Each row is a point. Any point is a mix of the corners, with weights that add up to 1. It lies inside the corners' shape when no weight is negative. Is each point inside? If not, which corners have a negative weight?

Corners:
(1): [-29  15]
(2): [29 76]
(3): [-11 -28]
Points:
[-26 -24] -> outside (2)
[-14 -10] -> inside
[24 68] -> inside
[-28  -7] -> outside (2)
[-7 49] -> outside (3)
[ 3 45] -> inside
[-29 -35] -> outside (2)
[21 64] -> inside
[24 68] -> inside

Corners:
(1): [ 35 -49   5   5  54  27  14  51]
(2): [ 49  -3  85  22  12  28 100  37]
(3): [ 10 -45  41  52 -53  73 -21 -23]
(4): [-14 -54  -7  23   9 -11  45  58]
(5): [-11  -3 -57  -9  41   2  17 -17]
(6): [-73 -15   4 -55 -15 -55  17  72]
(7): [  -2  -27  -30    4   62  -51    0 -104]
(8): [-41  25  -6  32  79 -53  -5 -39]
(9): [ 40   3 -18  15 -48 -20  45  36]
Points:
[-12 -14   2  -1  56 -27  41   6] -> outside (3, 9)
[ 14 -11   9   8  26   5  44   4] -> inside
[ 40 -23  35  41   0  26  38  44] -> outside (5, 6, 7)
[-38 -10   0 -12  19 -35  13  21] -> inside
[-50 -15   2 -32  -3 -40  19  49] -> inside

Corners:
(1): [ 19  22 -10  -6  16  20  11 -29  -2  20   0  14 -13  11   7 -21  -3  -8]
(2): [  2  -4 -32   3 -19  11  43  -8  23 -21   6 -20 -31 -12 -26 -11  -4  17]
(3): [ 20  11  29  16  10   6   1 -19 -38 -19   9 -13  -6  -9  25  31  19 -27]
(4): [  5   9   0 -17  -1 -14 -36 121  18 -17  26  -2   0  -3  -1  62  31 -21]
(5): [  4  -7 -30 -32 -21  28  20  15  20  16   5  18  -3 -17  -8   5  24 -13]
(6): [-11  -3  24 -12   9  -5 -15  -3   1  10  12   3   3  -9  29   4  11 -44]
(7): [ 14  13 -20  10 -23   7  28 -19  11  16  28 -19   3  27 -11   3  -9  20]
(8): [ -4   6   0 -40   1  -3 -14 -28   9  15  -1  16 -11   4  15  22  17  17]
(9): [-13   4  21 -36  37  -6  32 -31 -11  19 -61  35   3 -12  13 -34  -3  -2]
(10): [ -1   6 -19 -12 -14  23  -3  -9   2  21  19  22   4  11 -31 -10  -9  13]
(11): [ -6  -8  14  19 -21  46  85 -10  12  -1  -3   4 -14  -8  19  -2  15  28]
(12): [-24   8 -10 -22  22  43  24  49  -6 -11  -9 -17   0 -17  13 -17  44 -18]
(13): [ 12  22  42 -11   9  -5 -20  -5 -17  17 -31   8  -6 -11  18  26  53  -3]
(14): [  8   0  -4   0  19 -13   2 -13   7 -11  27 -18   6 -12  15  11  14  14]
(15): [-37  32 -18  -6  38  12  75  15 -10  14   5  13   6  -9 -11 -30   4   8]
(16): [ 13  -2  -3 -12 -14 -11 -30  -8 -18  26  34   5  -3   5  13  23  -7   8]
(17): [ -7 -11 -18 -25 -60  -3  -4  -1  14  -3  -5  27  -1   6  -6  -7  32   6]
(18): [  6  42  -7 -27  14  -8 -18 -14 -10  17  -5  16   7 -17   7   4 -14  17]
(19): [  3  -7   4  32   4   2   5 -23   2   0  24 -13  -5   8  29  45  -5  14]
Points:
[ -3   5  -5 -20  -1   9   9   5   2   8   1   9   0  -6  -1  -1  14  -1] -> outside (1, 19)
[  7  -3  -6 -17 -17  12  17 -19  12  11 -11   8 -11  -7   9   1  18  14] -> outside (3, 4, 6, 10, 15)
[ -2   7  -7 -17   2   1  -2  16   5   6   5   5  -2  -4   2   9  14  -3] -> outside (3, 11)
[ -2   8  -4 -11   0  11  16 -13  -2  12   0   9  -4  -2   4  -5   5   1] -> outside (4, 14)
[  0   4   5 -15   3   5   0  -2  -1   4  -5   8  -5  -9  11   7  12  -3] -> outside (7, 15)
[ 3  5 -5  2  4 -3 11 33  4 -3 27 -7  0 -6  0 26 -6  2] -> outside (1, 8, 12, 13, 17)
[-1 12 -6 -9  7 10 15 11  2  3  2  7  4 -5  6  2  7 -3] -> outside (2, 8, 13, 16)

Corners:
(1): [ 39  37  45  54 -34  87   4  22 -48  20  34  85  36 -14 -17  10  68  21
  29 -14]
(2): [-26   6 -42  63   1 -39  25  -7 -20 -91  56  12  21 -31  84   1 -63  70
   6  -4]
(3): [ 65 -19 -30   8  74 -36 -35  -6  50  -7 -36  -1 -46  11  95 -29 -39 -47
   1  -2]
(4): [-30  -9 -16  33 -24  -7 -67 -46 -53 -50  62  68  24  -9  -1 -48  45  35
 -80 -31]
(5): [ 37 -18 -11 -12  47 -49 -45  36  63  16 -26 -60 -26  -4  84  27 -80  72
  58   7]
(6): [ 61   5  46 -17 -36  95  14  -3 -55 -16 -43  62   8 -30 -59  54  29  21
  -5   8]
(7): [ 11 -39  75 -24  -8  26  30  28   4   1   3   2 -45  40  10  30  14 -31
  18  15]
(8): [ 38  -3 -11  36  18   3  -9  44  35 -25 -51 -56 -42  35  90  15 -75  -7
 -21  49]
(9): [-109   -8   -8    8  -36   45  -80  -32  -40  -74    6   46   -4  -42
  -54  -26   76  -78  -50  -85]
(10): [ -28   47   42   16   -8  -26  -32  -35   25  -63   42   28  -11  -19
  -58  -31   56  -32  -74 -103]
(11): [ 28 -40   1  83  46 -48 -36  14  -1 -51 -45  20 -24 -37  53 -21  14  88
  -7  30]
(12): [ 13 -33  -8  39   3 -47 -41  38   5 -13 -50  21  44 -45  78  -8 -44  59
  -5 -34]
(13): [ 21  21  -6 -38 -11 -11  23  -9 -39  52 -16 -27 -45  35  -3  19  88 -55
  33 -12]
(14): [-74  58 -22   9  -4  28 -43  38 -35 -54 -10  73  16 -39 -25 -58   3  44
 -60 -98]
(15): [ 90 -18  10 -47 -85  23  41  34  11 -53  -3 -30 -20  18  10  39   1  -9
  61   9]
(16): [ 62 -17  25   1 -36  68  17 -33  -5  11 -25  32  37  34 -70  38  23  19
  44 -60]
(17): [ 16 -36 -33  48 -13 -14  -7  27  41   1   6  15 -93  -9  44   7 -29  26
 -34 -39]
(18): [ 26 -37  -9  -3 -16 -31  -8   2   1  21  -8 -58 -82   3  25 -33 -78 -12
  16  14]
(19): [ 11  41  30 -15 -39  35   4   8   6  69 -24  50 -21  22 -41  -5  11 -28
  23  16]
(20): [ 36   6 -37 102  45 -72 -45  64 -21 -54  33  50 -16 -29  -8  10 -45  87
 -39 -16]
(21): [ 47 -35 -22 -12  28  -1  18  34  43   0  10 -23  -2 -12  28 -13 -22 -24
 -24  53]
Points:
[  4  11  18   1 -15  17   1  -6 -16 -24  -5  26   4   1  -5  -4  45 -18
 -10 -20] -> outside (5, 17, 18, 20)
[  7  -2  -3   5  -5   2 -15   3  -8 -10  -3  10 -14  -2   3  -1  17  -5
  -5 -20] -> inside
[ 12  -2   1  18  -3   3 -13  13  -7 -24  -3  23  -8  -9  10   4   5  17
  -9 -16] -> outside (18)
[ 25  -5   4  10  -1  14 -21   7  -3 -21 -14  13 -28   1   1   1   6   4
  -4 -26] -> outside (2, 12, 19, 21)
[ 29 -35  -8  17 -28   5  -2  -1 -15 -10  15  12 -22  -5  15  -7 -39   4
   8   5] -> outside (5, 8, 10, 11, 13, 14)
